Rows are points. Any point is a mix of the corners, with weights that add up to 1. It lies inside the corners' shape when no weight is negative. Say inside or outside, and name the corners with a negative weight.

Corners:
(1): [-1.8,3.1,-4.0]
(2): [-3.0,-5.5,6.4]
(3): [-1.6,-1.0,6.8]
(4): [7.5,-0.4,-9.3]
Points:
[5.2,-0.9,-6.1] => inside
[-0.9,-0.7,4.2] => inside
[2.2,0.3,-3.3] => inside
[-2.4,-4.3,5.5] => inside
[-3.0,-0.8,2.5] => outside (4)
[-1.4,0.4,2.0] => inside
[-1.4,-0.9,5.2] => inside
[0.1,-3.2,1.6] => inside
[2.2,-4.4,2.1] => outside (1)

Corners:
(1): [-3.4,-1.2,-0.2,5.7,1.5,2.4]
(2): [7.8,-1.0,0.9,-5.2,1.9,-3.9]
(3): [-1.6,-5.1,-1.2,-3.8,-1.0,-1.1]
(4): [2.0,6.5,-2.2,0.6,-3.4,-15.5]
(5): [-2.4,1.6,-1.8,-3.9,-4.6,2.0]
(6): [-4.2,-1.0,-7.3,6.6,-1.2,1.7]
(7): [0.2,-4.1,-3.0,4.0,-4.4,4.4]
Points:
[0.7,-0.3,-1.0,-1.9,-2.2,-3.2] => outside (6)
[3.1,0.5,0.6,-4.9,-0.3,-6.5] => outside (6, 7)
[-2.5,-4.6,-3.6,2.2,-1.2,5.5] => outside (4)
[-0.1,0.1,-2.7,2.3,-3.0,-0.1] => outside (3)
[2.2,2.8,-1.8,6.0,0.1,-7.6] => outside (3, 5)
[-2.6,-1.4,-2.7,2.9,-0.6,0.8] => inside

Corners:
(1): [2.0,3.0,4.3,-0.4,-7.5,5.4,-6.1,9.6,0.2,3.1,-7.0]
(2): [-6.0,0.6,6.7,1.9,4.3,5.3,9.5,-1.7,2.0,5.1,-5.2]
(3): [4.3,-6.6,-5.1,-2.3,-7.3,-2.9,3.2,3.9,-0.5,1.2,7.6]
(4): [5.7,6.6,-7.6,7.8,-0.5,-3.3,6.4,0.4,-0.1,0.3,4.7]
(5): [1.1,4.3,3.2,-0.6,7.8,-4.0,2.3,0.3,0.0,-2.9,6.1]
(6): [6.5,-7.2,-2.2,-5.5,-2.9,3.5,-1.5,1.5,5.3,-0.9,-2.6]
(7): [0.6,-1.2,-5.4,-2.5,2.4,-3.2,-5.0,-1.7,1.6,1.1,-1.1]
(8): [4.3,-5.7,2.5,1.1,-8.1,-2.4,-4.0,-1.5,6.5,0.6,-0.1]
(9): [2.6,-3.0,3.4,-2.5,5.2,-1.5,-2.2,-3.7,2.9,7.0,-3.9]
(10): [-1.3,2.6,-0.2,0.9,2.4,7.1,2.9,-4.1,1.5,7.4,1.1]
(11): [0.7,-8.3,-0.5,2.9,-0.9,5.8,-0.5,-5.0,-5.7,5.3,-0.3]
(12): [1.3,4.4,-0.5,-4.8,-0.1,-4.0,3.6,-2.2,-1.9,-0.9,2.9]
Points:
[1.9,0.3,1.7,-0.9,-2.0,1.7,-2.5,2.6,0.9,3.0,-2.9] => inside
[2.8,-0.3,0.2,-1.4,0.1,2.8,2.2,1.6,0.7,1.9,-0.8] => outside (7, 8)
[0.6,1.0,0.2,-0.1,-0.9,1.6,-1.2,1.0,-0.6,6.3,-3.3] => outside (5, 6, 8)
[1.0,-0.3,2.3,-0.3,0.2,1.6,3.0,-0.1,0.6,2.7,-0.3] => outside (7)
